Each row is a point. To make a cloud, some directions were put in groups of two or more. Within a group, all points are equally far from the middle, so they leave a hole (a ring in 2 directions, a hollow ball in 3). The other directions are filled evenly. Then the cloud was stretched, turned, moved and blurred a little. Count the holes, and give their numbers of directions, smallest first.

Cloud (21 x 3)
[[-2.1  3.5  3.9]
 [-3.7  0.2  0.5]
 [ 3.6  0.6  1.4]
 [ 2.7 -4.3  4.2]
 [ 2.2 -3.2 -0.6]
 [-2.4  0.2 -0.2]
 [ 1.1 -3.9  1.2]
 [-2.5  3.8  3.0]
 [-0.2 -4.1  4.4]
 [ 1.5 -4.9  5.7]
 [ 3.3  2.1  4.0]
 [ 4.2 -3.3  1.2]
 [-1.1 -0.1  4.3]
 [-3.8  0.8  5.5]
 [-3.6  0.6  1.1]
 [ 1.3  4.2 -1.2]
 [-5.1 -0.2  5.7]
 [ 1.3 -0.7  6.0]
 [ 0.8  1.5  2.7]
 [ 3.3 -3.3  6.0]
 [-0.7  0.0  0.4]]
Holes: 0

Cloud (31 x 4)
[[ 5.7 -2.0  1.0 -2.8]
 [-4.9  0.6  0.6  2.0]
 [ 3.0 -0.1  4.3  0.0]
 [ 6.4  2.9 -1.3 -2.9]
 [ 5.2  0.9 -2.8 -1.7]
 [ 6.5  1.7  1.0 -3.0]
 [ 3.5 -5.5  2.4  2.2]
 [ 4.2 -4.3  1.9  4.0]
 [ 6.3 -1.5 -1.2 -0.2]
 [-0.2  4.2 -0.6  0.2]
 [ 3.7 -2.7  1.7  4.8]
 [-0.5 -1.1 -1.7  3.1]
 [-1.5 -0.8  0.7 -5.6]
 [-0.1 -3.7  5.1  2.6]
 [-3.9  3.0  0.2 -0.1]
 [-4.7 -4.3  3.7  2.0]
 [ 2.4 -1.0  4.6  0.9]
 [-1.3  4.0 -0.5  0.4]
 [-5.2 -0.7  0.5  2.4]
 [-5.2 -0.4  0.5  2.4]
 [ 3.5 -0.5 -2.8  0.3]
 [-5.9 -0.5  1.5  1.5]
 [-2.8 -0.8 -2.1 -3.4]
 [ 1.6 -1.5 -1.7  3.3]
 [ 5.9  0.1  1.5 -3.7]
 [-4.7 -0.4  3.5 -0.7]
 [ 3.2 -3.4  3.5  4.4]
 [ 1.9 -2.7  1.6 -4.3]
 [ 1.1 -4.6  4.6  3.6]
 [ 2.6  4.5 -2.7 -3.6]
 [-5.4  0.5  1.0  1.4]]
Holes: 2 (2, 2)

Cloud (30 x 4)
[[-4.5 -1.1  2.6 -4.7]
 [ 2.5  0.1  4.5  1.4]
 [-0.7 -0.7  2.8 -7.5]
 [-1.2 -3.0  3.3 -2.9]
 [-5.4 -1.6  3.8  4.4]
 [-6.0 -0.2  1.8 -3.5]
 [-2.1  1.5 -2.2 -3.6]
 [-3.9 -3.1  0.7 -4.4]
 [ 4.8 -1.1 -2.7 -1.4]
 [ 4.2 -2.4 -2.3  1.3]
 [ 0.5 -1.8  2.5 -6.4]
 [ 1.6  0.5 -2.7  3.5]
 [ 5.6 -0.8  0.4  1.4]
 [ 1.0  2.5  3.9  2.6]
 [-3.3  3.1  2.7  1.9]
 [ 3.1 -1.6  4.0 -3.9]
 [-3.1  0.0 -1.3 -5.2]
 [ 0.0 -1.0 -1.0 -7.0]
 [ 2.7  0.7 -0.5  4.5]
 [-3.3 -0.3  0.8 -6.5]
 [ 0.1  1.1 -2.9 -4.0]
 [-3.8  2.8  1.7  1.6]
 [ 4.4 -0.4  2.8  2.0]
 [-6.7  0.5 -1.1  2.6]
 [ 0.3  1.5  5.5  0.7]
 [ 1.7 -3.0 -0.1 -5.1]
 [ 1.0  2.5  0.1  3.6]
 [-4.6  1.2 -1.1  4.0]
 [-1.1 -2.3  4.3 -2.2]
 [-2.5  3.1  3.5  1.7]]
Holes: 1 (3)

Cloud (29 x 4)
[[-6.3  5.1 -0.6  1.1]
 [-0.2 -2.1 -2.8 -3.4]
 [ 3.1 -2.4  2.4 -4.9]
 [-1.3  6.2  2.8  2.5]
 [ 4.0 -0.4  0.8  3.5]
 [ 6.2 -2.9  1.8 -2.4]
 [-2.0 -2.0 -0.3  3.7]
 [-1.8  7.2  1.5  2.4]
 [ 1.4 -2.2  3.1 -4.4]
 [ 2.8  0.9 -1.9 -3.9]
 [-2.4 -3.2 -0.9  1.5]
 [-1.4  1.9 -3.3 -2.4]
 [-5.0  2.1  3.0  0.5]
 [-1.8 -4.4  0.8 -0.2]
 [-2.1 -4.0  0.9 -2.3]
 [ 1.2 -1.0  3.9 -3.3]
 [ 2.4 -2.0  4.5 -1.8]
 [ 0.6 -3.3 -2.1  1.7]
 [ 1.5  6.0  1.0  2.6]
 [ 5.3 -0.2  0.3 -3.7]
 [-1.4 -2.8 -1.8 -3.6]
 [-4.5  3.4 -3.3  1.7]
 [ 5.8 -3.4 -0.4 -3.3]
 [-2.0  4.8  3.3  4.3]
 [-2.5  4.7 -3.3  3.1]
 [-1.8  3.8 -3.7 -0.3]
 [-6.5  2.7 -0.7  0.4]
 [ 2.9  2.4  1.8  4.2]
 [ 3.4 -2.5 -2.4  0.9]]
Holes: 1 (4)
